Each row of a before or after table is a point. One or more steps were done to the points. Then noise was added and the rows were shuffled. The steps act on how far a point lies along the listed directions, d1 being the first. What was done? A step turns or swaps two directions, mirrors them in a line or flattens them onto one, adds a multiple of one to another, or multiplies one. Angles are multiples of 10 degrees, from the lower direction toward the higher: turns from -170 to 170, lines from 10 to 170 but not 90. Use the fewest steps. Two steps may share a direction if one is a turn and the other turns, adds or multiplies; they go together, in the order done. Otherwise the lowest direction goes first.

Directions:
(1): [-4, -33, 43]
(2): [-19, -39, -32]
(3): [-50, 17, 9]
Before (11 x 3)
[[-40, -20, 41],
[-44, 8, -5],
[13, -44, -11],
[-29, -54, 27],
[5, -37, -14],
[28, 17, 11],
[25, -27, -40],
[18, -60, -15],
[-28, -22, 27],
[-32, -51, -3],
[35, -20, -13]]
After (11 x 3)
[[15, -31, -30],
[-33, -7, 47],
[-45, -49, 19],
[30, -20, -7],
[-5, -36, 0],
[-29, -39, 45],
[-49, 8, 4],
[36, 15, 1],
[6, -57, 8],
[7, -40, 2],
[-26, -11, 36]]
Steps: add 0.3 times d2 to d3; turn d1 and d2 by -20 degrees

Directions:
(1): [42, 25, 10, 38]
(2): [-40, 44, 17, 11]
(3): [-4, 17, -59, 9]
(4): [-24, -33, -1, 47]
Before (14 x 4)
[[20, 20, -4, -8],
[51, 23, -9, 0],
[-60, -16, -22, 9],
[-20, -17, -38, -19],
[58, -25, -19, 27],
[5, -3, 8, 9],
[23, 17, -9, 40],
[-15, 44, 13, -4],
[4, 9, -12, -5],
[44, 23, 2, -6],
[0, 23, -23, 20],
[-12, -42, -36, 23],
[51, -7, 19, -36],
[0, 24, -40, -37]]
After (14 x 4)
[[-29, -36, -47, 9],
[32, 10, -2, -19],
[10, -3, -27, 0],
[-4, 42, -39, -16],
[-25, 35, 7, -27],
[41, -21, 2, -22],
[11, -26, -49, -19],
[4, 9, -14, -10],
[-9, 10, 40, -45],
[0, -10, 4, 4],
[13, -21, -45, -4],
[30, 20, -18, 32],
[-1, 46, 49, -6],
[-7, -46, -10, -50]]
Steps: turn d1 and d2 by -90 degrees; mirror d3 and d4 in the line at 140 degrees

Directions:
(1): [0, 48, -6, 54, -23, 2]
(2): [32, 22, -24, -1, 54, 29]
(3): [3, 13, -60, -32, -31, -6]
Before (11 x 6)
[[16, 32, -54, -3, -8, 18],
[10, 9, 15, 32, 14, -3],
[1, -13, -18, -36, 4, 4],
[-20, 1, -2, 10, -26, -23],
[-9, -25, 60, -5, 8, -8],
[7, 12, -42, -20, -1, 5],
[-9, -8, -5, -30, -23, -9],
[-8, 13, -46, -11, -58, -15],
[-5, 8, -5, 0, -8, 2],
[-11, 23, -8, 18, -9, 5],
[-17, 13, -5, 16, -19, -12]]
After (11 x 6)
[[-22, 3, 52, 59, -32, -10],
[14, -22, 0, -18, 28, -4],
[-14, 16, 14, 14, -39, -10],
[0, 33, -20, 19, -13, 6],
[-30, -18, 25, 12, -26, -32],
[8, 31, 2, 34, 21, 16],
[-11, -11, 25, 4, 19, 5],
[-13, -16, -14, -52, -44, -23],
[-7, 1, 11, 4, -1, 4],
[18, 26, 17, 42, 44, 33],
[-24, -17, 25, 7, -6, -15]]
Steps: turn d1 and d3 by -120 degrees; multiply d2 by 1.6
